Each row is a point. Each copy is the shape, with its points in the same order, turned, moved and blurred by noise. Some copies are also mirrored. Which?

Shape (5 x 2):
[[ 0.53 -0.37]
 [-0.28 -0.08]
 [ 0.05 -0.38]
 [-0.01  0.25]
 [ 0.08  0.50]]
Copy 1, 5 rows:
[[-0.28 -0.70]
 [ 0.43 -0.16]
 [ 0.22 -0.55]
 [ 0.05  0.08]
 [-0.11  0.24]]
Copy 1 is: mirrored
Copy 2, 5 rows:
[[ 0.64 -0.20]
 [-0.09  0.18]
 [ 0.34  0.14]
 [-0.18 -0.22]
 [-0.31 -0.43]]
Copy 2 is: mirrored

Shape:
[[ 0.30  0.24  0.41 -0.42]
 [-0.54  0.02 -0.09 -0.10]
 [-0.29  0.37  0.47 -0.08]
 [-0.70 -0.23 -0.61  0.06]
 [ 0.23 -0.13 -0.21 -0.54]
 [ 0.08  0.32 -0.24 -0.22]
 [ 0.12 -0.12  0.17  0.13]]
Copy 1, 7 rows:
[[ 0.66 -0.39  0.22  0.28]
 [-0.31 -0.01  0.33  0.18]
 [ 0.02 -0.64  0.28  0.22]
 [-0.63  0.49  0.22  0.02]
 [ 0.53  0.34  0.28  0.20]
 [ 0.28  0.01  0.25 -0.21]
 [ 0.17 -0.13 -0.24  0.28]]
Copy 1 is: mirrored
Copy 2 (7 x 4):
[[ 0.00 -0.01  0.29  0.54]
 [ 0.42  0.02 -0.14 -0.30]
 [ 0.38  0.33 -0.11  0.35]
 [ 0.35 -0.18 -0.31 -0.84]
 [-0.08 -0.46  0.39 -0.02]
 [-0.01 -0.36 -0.18  0.12]
 [-0.21  0.25  0.06 -0.06]]
Copy 2 is: only turned
Copy 3 (7 x 4):
[[ 0.46 -0.30  0.55 -0.35]
 [-0.35 -0.41  0.04  0.12]
 [ 0.05 -0.37  0.61  0.21]
 [-0.61 -0.40 -0.52  0.14]
 [ 0.22 -0.38 -0.08 -0.59]
 [ 0.35 -0.45 -0.09 -0.03]
 [ 0.07  0.12  0.18 -0.11]]
Copy 3 is: mirrored
Copy 4:
[[-0.64 -0.08 -0.30  0.33]
 [ 0.30 -0.17  0.13  0.30]
 [ 0.01 -0.11 -0.48  0.50]
 [ 0.62 -0.18  0.55 -0.03]
 [-0.54 -0.16  0.35  0.05]
 [-0.22 -0.36 -0.06 -0.11]
 [-0.14  0.30 -0.13  0.02]]
Copy 4 is: only turned

Shape:
[[-0.25  1.05  0.37 -0.41  0.59  0.40]
 [-0.29  0.10 -0.15  0.04  0.15  0.10]
 [-0.12 -0.42  0.12 -0.04 -0.17 -0.18]
 [ 0.09  0.46  0.09 -0.34 -0.36  0.27]
 [-0.26 -0.19  0.27  0.47 -0.54 -0.04]
 [-0.03 -0.10 -0.05 -0.04  0.00  0.23]
 [ 0.11  0.21 -0.50  0.07  0.32  0.30]
 [ 0.11 -0.04 -0.17  0.37 -0.42 -0.54]
 [ 0.41  0.14  0.50  0.13 -0.23 -0.09]]
Copy 1 (9 x 6):
[[ 0.60  1.04  0.02  0.02 -0.26 -0.03]
 [-0.13  0.19  0.21 -0.35  0.16  0.02]
 [-0.09 -0.35  0.24  0.15  0.50  0.04]
 [ 0.46 -0.13  0.26 -0.06 -0.32  0.15]
 [-0.36 -0.34  0.10  0.12  0.30  0.59]
 [-0.18 -0.14  0.19 -0.04  0.04 -0.14]
 [-0.13  0.06  0.01 -0.58 -0.12 -0.30]
 [ 0.08 -0.58 -0.20 -0.33  0.47  0.37]
 [ 0.28 -0.29 -0.26  0.47  0.01  0.13]]
Copy 1 is: mirrored
Copy 2 (9 x 6):
[[ 0.46 -0.81  0.89  0.18  0.15 -0.73]
 [-0.18 -0.20  0.21 -0.13  0.21 -0.20]
 [-0.02 -0.21 -0.21 -0.40  0.03  0.37]
 [ 0.09 -0.36  0.37  0.26 -0.46 -0.06]
 [-0.38 -0.14  0.30 -0.64 -0.29  0.43]
 [-0.15 -0.37 -0.07 -0.20 -0.09 -0.12]
 [-0.23 -0.08  0.01 -0.01  0.03 -0.66]
 [-0.02  0.52  0.06 -0.45 -0.18  0.26]
 [ 0.29 -0.22  0.19 -0.57 -0.58 -0.01]]
Copy 2 is: only turned

Shape:
[[-0.28 -0.25  0.02  0.34 -0.07  0.53 -0.40  0.26]
 [-0.07 -0.31  0.37  0.09 -0.83  0.38  0.15  0.18]
 [-0.15  0.41  0.53  0.08  0.33  0.20  0.12 -0.26]
 [-0.14 -0.09 -0.09 -0.31  0.62  0.25  0.25  0.15]
 [-0.21  0.32  0.56 -0.40 -0.14 -0.16  0.22  0.51]
 [ 0.20  0.11 -0.69  0.18 -0.02  0.01 -0.22 -0.27]
 [-0.13  0.23 -0.26 -0.22 -0.03 -0.12 -0.25 -0.69]
 [-0.38 -0.22  0.17  0.35  0.52 -0.03  0.35  0.10]
 [-0.28 -0.27  0.42  0.03 -0.27  0.13  0.00 -0.11]
 [-0.26 -0.36  0.03 -0.82 -0.16  0.09  0.29  0.20]
 [ 0.31 -0.38  0.70  0.67  0.01  0.33 -0.06 -0.25]
 [ 0.14  0.05  0.21 -0.21  0.32 -0.27  0.15  0.20]]
Copy 1, 12 rows:
[[ 0.28  0.03 -0.09 -0.28  0.11  0.38  0.31  0.54]
 [ 0.33 -0.09  0.18 -0.29 -0.12  0.92 -0.46  0.19]
 [-0.08  0.12 -0.07  0.06  0.47  0.27  0.19 -0.47]
 [-0.62  0.46  0.07 -0.12  0.24 -0.04  0.00  0.18]
 [ 0.21  0.74  0.45 -0.25  0.31  0.41 -0.27 -0.28]
 [ 0.23 -0.22  0.14  0.29 -0.08 -0.45  0.00  0.43]
 [ 0.24 -0.37  0.04 -0.06  0.35 -0.51 -0.22 -0.04]
 [-0.40  0.21  0.23 -0.23 -0.07  0.17  0.51 -0.10]
 [ 0.11 -0.09  0.07 -0.52  0.05  0.46 -0.08 -0.06]
 [-0.24  0.41  0.33 -0.61  0.21  0.28 -0.71  0.19]
 [ 0.17 -0.19 -0.63 -0.03 -0.32  0.69  0.35 -0.21]
 [-0.05  0.59  0.18 -0.11 -0.11 -0.01 -0.14 -0.26]]
Copy 1 is: only turned
Copy 2 (12 x 8):
[[ 0.04 -0.28  0.09  0.49 -0.08  0.47  0.23 -0.42]
 [-0.04  0.21  0.53  0.31  0.05 -0.19 -0.11 -0.69]
 [-0.80 -0.14 -0.39  0.18 -0.32 -0.09  0.08 -0.05]
 [-0.37 -0.04 -0.65  0.07  0.43  0.39  0.05 -0.03]
 [-0.24  0.10 -0.30 -0.40 -0.22 -0.12 -0.47 -0.45]
 [ 0.24  0.04 -0.09  0.23  0.12  0.00  0.70  0.44]
 [-0.11  0.51 -0.44  0.34 -0.24 -0.10  0.58  0.29]
 [-0.56 -0.12 -0.15  0.25  0.12  0.53 -0.32  0.25]
 [-0.28  0.28  0.03  0.49 -0.14  0.04 -0.16 -0.33]
 [-0.02  0.66 -0.46 -0.03  0.48  0.11 -0.20 -0.52]
 [-0.47 -0.45  0.19  0.99 -0.05 -0.24 -0.15 -0.11]
 [-0.17 -0.05 -0.49 -0.02  0.11 -0.11 -0.31  0.13]]
Copy 2 is: mirrored
Copy 3, 12 rows:
[[ 0.52  0.03  0.29  0.11 -0.33  0.36 -0.03  0.25]
 [-0.23  0.17  0.26  0.11 -0.21  0.31 -0.63  0.64]
 [-0.11  0.06 -0.34  0.80 -0.03 -0.14  0.06 -0.14]
 [ 0.24  0.58 -0.04  0.11  0.39 -0.13  0.08 -0.37]
 [-0.39  0.48  0.42  0.57  0.23 -0.33  0.05  0.39]
 [-0.05 -0.35 -0.22 -0.51 -0.30  0.03  0.26 -0.12]
 [-0.32 -0.46 -0.40 -0.02  0.21  0.24  0.28  0.01]
 [ 0.65  0.24 -0.33  0.29  0.16 -0.39 -0.08  0.13]
 [ 0.03 -0.09  0.02  0.30  0.14  0.14 -0.42  0.44]
 [-0.25  0.51  0.24 -0.16  0.73  0.10 -0.15  0.21]
 [ 0.31 -0.41 -0.01  0.58 -0.38 -0.10 -0.78 -0.05]
 [-0.13  0.11  0.21  0.20  0.31 -0.51  0.00 -0.09]]
Copy 3 is: mirrored

Shape, 12 rows:
[[-0.44  0.25  0.22 -0.11 -0.04  0.36  0.06 -0.13 -0.30]
 [-0.02  0.16 -0.59 -0.53 -0.25 -0.30 -0.23 -0.49  0.47]
 [ 0.08  0.08  0.45  0.30  0.10  0.30  0.31 -0.29 -0.24]
 [ 0.14  0.11 -0.56  0.10 -0.16 -0.19 -0.18  0.31  0.34]
 [ 0.14 -0.19 -0.04 -0.07  0.32 -0.48 -0.59  0.42 -0.07]
 [ 0.09 -0.10  0.41  0.17  0.33 -0.63  0.51  0.29  0.13]
 [ 0.25 -0.25  0.01 -0.24  0.13  0.31 -0.16  0.13  0.13]
 [-0.28  0.54  0.04  0.41 -0.60 -0.37 -0.27 -0.54  0.42]
 [-0.42  0.02 -0.01 -0.31 -0.37  0.28 -0.23 -0.13  0.20]
 [ 0.13  0.21  0.27 -0.17  0.29  0.09  0.11 -0.21 -0.52]
 [ 0.32  0.64  0.40  0.15  0.54  0.14  0.32 -0.36  0.33]
 [ 0.24  0.16  0.28 -0.57 -0.24 -0.51 -0.19  0.26  0.00]]
Copy 1 (12 x 9):
[[-0.27 -0.23 -0.15  0.03 -0.19  0.29  0.56  0.00 -0.23]
 [-0.07 -0.02  0.08  0.78  0.31 -0.13  0.55  0.96  0.46]
 [ 0.14 -0.26 -0.17 -0.16 -0.03  0.10  0.06  0.02 -0.52]
 [ 0.10  0.27  0.37  0.37  0.07  0.12  0.07  0.46  0.60]
 [-0.13  0.29  0.07 -0.59  0.33  0.04  0.10  0.43  0.73]
 [-0.37  0.34  0.19 -0.29  0.37 -0.05 -0.51  0.21 -0.22]
 [ 0.02 -0.05 -0.02  0.02  0.38 -0.26  0.32 -0.04  0.38]
 [ 0.34  0.07  0.49  0.17 -0.45  0.26  0.40  1.09 -0.27]
 [-0.20 -0.11  0.03  0.21 -0.27 -0.18  0.82  0.28  0.26]
 [-0.06 -0.07 -0.47 -0.19  0.33  0.31  0.26  0.10 -0.11]
 [ 0.18 -0.34  0.33  0.05  0.65  0.44  0.14  0.10 -0.63]
 [-0.20  0.77 -0.16 -0.07  0.52  0.00  0.50  0.41  0.13]]
Copy 1 is: mirrored
Copy 2 (12 x 9):
[[-0.40 -0.43  0.16 -0.34 -0.10  0.04 -0.16 -0.15 -0.08]
 [-0.05 -0.47 -0.37 -0.13 -0.17  0.13  0.53  0.89 -0.32]
 [ 0.21 -0.23  0.20 -0.16  0.14  0.18 -0.27 -0.44 -0.09]
 [-0.07  0.01 -0.18  0.40 -0.06 -0.37  0.41  0.55 -0.02]
 [-0.26  0.71 -0.06 -0.02 -0.28  0.03  0.35  0.30  0.14]
 [ 0.25  0.29 -0.65  0.27 -0.25  0.20  0.07 -0.42  0.30]
 [-0.12  0.10  0.17  0.13  0.02  0.30 -0.23  0.45  0.10]
 [ 0.10 -0.61  0.04  0.17 -0.12 -0.02  0.93 -0.11 -0.61]
 [-0.48 -0.52  0.17  0.05 -0.22  0.21  0.04  0.29 -0.35]
 [ 0.11 -0.03  0.09 -0.57 -0.04  0.09 -0.19 -0.12  0.18]
 [ 0.38 -0.42 -0.06 -0.11  0.51  0.41  0.23 -0.29  0.54]
 [ 0.08  0.02 -0.09 -0.06 -0.85  0.25  0.29  0.32  0.31]]
Copy 2 is: only turned
Copy 3, 12 rows:
[[-0.07  0.36  0.17 -0.12  0.15 -0.45 -0.06  0.59  0.26]
 [ 0.56  0.09  0.25  0.29  0.66  0.41  0.20 -0.22  0.15]
 [-0.49  0.32 -0.16  0.19 -0.01 -0.10  0.22  0.70  0.05]
 [ 0.21  0.02 -0.22  0.02  0.01  0.12 -0.33 -0.45  0.00]
 [ 0.43 -0.20  0.25 -0.34 -0.43  0.23 -0.13  0.03 -0.33]
 [-0.61  0.43  0.12 -0.25 -0.30  0.03  0.20 -0.12 -0.59]
 [ 0.30  0.06 -0.02  0.28 -0.01 -0.24 -0.03  0.33 -0.44]
 [-0.38 -0.29 -0.02 -0.19  0.81  0.64  0.10 -0.01  0.47]
 [ 0.18  0.02  0.25 -0.03  0.63 -0.31 -0.31  0.27  0.08]
 [-0.03  0.28  0.06  0.06 -0.27 -0.16  0.27  0.62  0.12]
 [-0.28  0.35 -0.66 -0.07  0.07 -0.11  0.79  0.45 -0.09]
 [ 0.05 -0.33  0.57  0.02 -0.07 -0.16  0.35 -0.12 -0.11]]
Copy 3 is: mirrored

Shape:
[[-0.21  0.24 -0.08 -0.32 -0.27 -0.07  0.14  0.45  0.17 -0.01  0.01  0.15]
 [-0.16  0.82  0.65  0.09 -0.17 -0.05 -0.23  0.21 -0.06 -0.07  0.16  0.11]
 [-0.05 -0.23 -0.33 -0.30 -0.35 -0.08  0.16  0.74  0.03 -0.22 -0.34 -0.17]
 [-0.17 -0.14 -0.35  0.26  0.00 -0.13  0.22  0.37  0.00 -0.27 -0.33  0.14]
 [ 0.32  0.14  0.16  0.29  0.05  0.48  0.08  0.50  0.04  0.27 -0.31  0.07]
 [ 1.61 -0.44  0.33  0.25 -0.19 -0.16  0.00  0.09  0.19 -0.26 -0.35 -0.05]
 [-0.11 -0.22 -0.15  0.26 -0.19  0.35  0.07  0.23 -0.14  0.36 -0.38 -0.29]
 [-0.12 -0.42  0.25  0.26 -0.44  0.04  0.21  0.10 -0.12 -0.30 -0.26  0.02]
 [ 0.25 -0.37  0.09 -0.06 -0.29 -0.20  0.27  0.06 -0.18  0.27  0.22 -0.18]
 [-0.19 -0.30 -0.02 -0.31  0.17  0.16  0.28  0.19 -0.13 -0.33  0.07  0.02]
 [ 0.08 -0.18  0.51 -0.38 -0.23 -0.11 -0.25  0.04  0.26  0.23  0.02  0.19]
 [ 0.32 -0.08 -0.31 -0.11 -0.22 -0.20  0.28  0.25  0.11 -0.01  0.11  0.14]
 [-0.17 -0.24 -0.34  0.24 -0.30 -0.07 -0.01  0.12  0.05  0.27 -0.20 -1.05]
 [-0.14 -0.42 -0.05  0.29 -0.05 -0.28  0.00  0.46 -0.57 -0.18 -0.33  0.14]
 [ 0.13  0.12  0.08 -1.38  0.04  0.12  0.10  0.06  0.19 -0.17 -0.17 -0.14]
 [-0.24 -0.41  0.19  0.09  0.45  0.35  0.00  0.16  0.25  0.11  0.41 -0.58]
 [ 1.08 -0.27 -0.19  0.24 -0.34  0.57 -0.20  0.58 -0.22 -0.05 -0.13 -0.07]
 [ 0.37 -0.43 -0.33  0.04  0.51  1.02 -0.44  0.10 -0.15 -0.30  0.10  0.08]]
Copy 1:
[[ 0.21 -0.39  0.21  0.33  0.01  0.12 -0.13  0.32  0.35 -0.20  0.06  0.41]
 [ 0.01 -0.38  0.81 -0.03 -0.11  0.49  0.16  0.53  0.18 -0.07  0.71  0.05]
 [ 0.15 -0.38 -0.12  0.66 -0.07 -0.31 -0.29  0.31  0.09  0.09 -0.19  0.23]
 [ 0.03 -0.41 -0.13  0.27 -0.18 -0.20  0.34  0.29  0.19 -0.06 -0.31 -0.17]
 [-0.05  0.33  0.48  0.40  0.04  0.20  0.30  0.65  0.18  0.26 -0.20  0.04]
 [ 0.10 -0.02 -0.10  0.40  0.50  0.48  0.73  0.55 -0.94  1.13 -0.20  0.28]
 [-0.17  0.33  0.38  0.31 -0.31 -0.27  0.03  0.22  0.03  0.08 -0.40  0.11]
 [-0.15 -0.32  0.01  0.07 -0.49  0.03  0.02  0.60 -0.40  0.05 -0.34 -0.05]
 [ 0.38  0.07  0.01 -0.22 -0.19 -0.03 -0.02  0.14 -0.45  0.19  0.01  0.33]
 [ 0.06 -0.27 -0.15 -0.04  0.01  0.20 -0.35  0.18  0.15 -0.09 -0.28 -0.17]
 [-0.13  0.01  0.05  0.11  0.11  0.47 -0.08  0.35 -0.44 -0.12  0.32  0.48]
 [ 0.32 -0.28 -0.06  0.08  0.11 -0.01  0.18  0.15 -0.05  0.21 -0.23  0.42]
 [ 0.22  0.08  0.55  0.28 -0.15 -0.76 -0.11 -0.05 -0.47  0.05 -0.16 -0.10]
 [-0.13 -0.18 -0.27  0.07 -0.56 -0.30  0.17  0.42  0.05  0.26  0.10 -0.17]
 [ 0.05 -0.28 -0.05  0.45  0.39  0.63 -0.80 -0.36  0.06  0.11  0.13  0.25]
 [ 0.08  0.48  0.25 -0.26  0.40 -0.14 -0.33  0.38 -0.23 -0.37 -0.15 -0.31]
 [-0.15  0.18  0.13  0.33  0.33 -0.12  0.21  0.64  0.05  1.14 -0.42  0.45]
 [-0.82  0.37 -0.01 -0.13  0.69  0.05  0.00  0.20  0.29  0.53 -0.52 -0.27]]
Copy 1 is: only turned
Copy 2 (18 x 12):
[[ 0.35 -0.33 -0.02  0.18 -0.36 -0.06 -0.11 -0.41  0.22 -0.06  0.00 -0.23]
 [ 0.55 -0.60  0.10  0.02  0.04  0.44  0.14  0.12  0.47  0.03 -0.01  0.40]
 [-0.13 -0.01  0.21 -0.02 -0.12 -0.42 -0.07 -0.63  0.24 -0.29 -0.23 -0.55]
 [ 0.13  0.08 -0.15  0.30  0.18 -0.10  0.06 -0.24  0.18 -0.18 -0.44 -0.46]
 [ 0.49  0.12  0.05 -0.01  0.04 -0.09 -0.45 -0.33 -0.15 -0.23 -0.49  0.27]
 [-0.28  0.44  0.15 -0.50  0.16 -0.03  0.76 -0.51 -0.99 -0.40 -0.41  0.41]
 [-0.11  0.39  0.15  0.21 -0.04 -0.07 -0.58 -0.12  0.11 -0.26 -0.28 -0.02]
 [-0.33  0.08  0.12  0.43  0.06 -0.21  0.29  0.03  0.10 -0.34 -0.50 -0.03]
 [-0.24  0.40  0.15  0.19 -0.11 -0.06  0.15 -0.35 -0.04  0.22 -0.03  0.08]
 [-0.28 -0.13 -0.47  0.24 -0.10 -0.37  0.01 -0.31  0.33  0.11 -0.24  0.00]
 [-0.18 -0.34 -0.02  0.37 -0.10  0.22 -0.06 -0.43 -0.15 -0.11  0.26  0.27]
 [ 0.20  0.33 -0.18  0.11 -0.26 -0.02  0.28 -0.44 -0.06  0.02 -0.04 -0.27]
 [-0.59  0.44  0.45 -0.13 -0.15  0.22 -0.47 -0.17  0.20  0.11 -0.31 -0.40]
 [-0.17  0.34  0.11  0.39  0.63 -0.36  0.17 -0.21  0.35 -0.26 -0.21 -0.21]
 [-0.29 -0.60 -0.38 -0.39 -0.64 -0.61 -0.20 -0.47 -0.08  0.11  0.42 -0.09]
 [-0.58  0.09 -0.35  0.28 -0.02  0.31 -0.58 -0.56  0.21  0.42 -0.57  0.27]
 [ 0.07  0.65  0.05 -0.56 -0.15 -0.12  0.09 -0.74 -0.14 -0.74 -0.46  0.48]
 [-0.24  0.47 -0.98 -0.16 -0.01  0.02 -0.53 -0.46  0.16 -0.64 -0.51  0.49]]
Copy 2 is: mirrored
